Each row of a before or after table is a point. The points were changed in one or more steps. Then noise was added and the rows were shuffled. The steps act on columns, c1 being the first. What was done? A step turns or swaps two columns, mirrors them in a line or flattens them onto one, adds a multiple of one to another, or multiplies or shifts one. Angles are multiples of 10 degrees, from the lower column toward the higher: turns from -170 to 170, lines from 10 to 170 but not 90. Use the fewest steps. Two steps may share a column if one is a turn and the other turns, adds or multiplies; they go together, in the order done. Otherwise the lowest column goes first.
In the rows, 128 means zero.

Before (14 x 2):
[[113 164]
 [184 170]
 [124 131]
 [168  96]
 [181 100]
 [ 74 118]
 [128  75]
 [179  75]
 [ 54 105]
 [ 88 117]
 [ 95 119]
 [162 165]
 [110 127]
 [ 92  79]]
After, 14 rows:
[[130 110]
 [130 115]
 [128 146]
 [127 130]
 [127 116]
 [126 125]
 [128 125]
 [128 106]
 [128 142]
 [126 121]
 [128 143]
 [126 126]
 [127 118]
 [129 108]]
Steps: multiply c1 by 0; multiply c2 by 0.4

Before:
[[124 107 115 140 134 140]
 [103 112 117 127  99 156]
 [162 126 143 135  88 198]
 [ 94 116  88 152 126 119]
 [115 107 131 109 148 114]
 [133 140 115 131 142 119]
 [164 186  72 135 129 123]
 [187 121 126 101 132 178]
 [101 102 123 129 135 102]
 [163 113  98 107 116 121]
 [126  94  86  88 143 134]
 [106 132 149 131 123 101]
 [127 177 126  88 147 157]
 [ 44 131  94 144  70  83]]
After, 14 rows:
[[127 137 125  89 150 182]
 [162 123  97 107 116 110]
 [186  83 125  98 134 152]
 [106 153 147 135 121 113]
 [159  74 145 133  86 173]
 [106  96 117 128  97 134]
 [ 93 128  88 151 125 114]
 [100 129 124 129 136  89]
 [115 122 130 109 151 106]
 [127 105 117 140 136 124]
 [127 102  86  87 140 103]
 [161 169  72 134 128 170]
 [ 44 163  93 144  70 102]
 [132 141 115 129 144 131]]
Steps: turn c2 and c6 by 50 degrees

Before (14 x 9):
[[119 153 169  88 142 134 122 103 150]
 [142 107 129  83 179 146  71 171 152]
 [144 134 114 144 139 108 155  84  88]
 [161 143 163  93 134 145 109 116 118]
 [156 194 150 105 143 103 128 111 124]
 [128  95 119 156 171 170  99 151 166]
 [153 113 139  92 149 139 118 153 155]
 [139  88 102 152 109 157 131 165  97]
 [103 111 110 132 134 132 152 139  70]
 [111  83  61 150 123 191  88 172  93]
 [136 118 139 144 119 100 115  96  81]
 [122 110 129 160 126 141 106 176  77]
 [125 124 122  94 125 124  96 150 164]
 [131 162 148  99 115 104 132 123 114]]
After, 14 rows:
[[120 106 134 160  96 142  76  92 107]
 [113  84  65 149 104 192  92  89  87]
 [101 113 114 129 116 128  69 124 152]
 [146 131 113 141 147 106  88 169 153]
 [131 162 150  98 142 105 112 126 133]
 [140  91 102 151 119 155  98  88 131]
 [120 154 169  90 131 134 150 157 123]
 [127 124 121  94 120 125 166 107  98]
 [136 122 138 141 153 100  81 149 114]
 [140 109 127  82  63 145 149 130  75]
 [165 141 163  92 131 148 120 142 106]
 [129  93 120 159  79 171 167 136 101]
 [156 193 148 104 128 103 124 150 129]
 [150 110 138  92  94 141 158 119 118]]
Steps: turn c5 and c8 by 140 degrees; swap c7 and c9
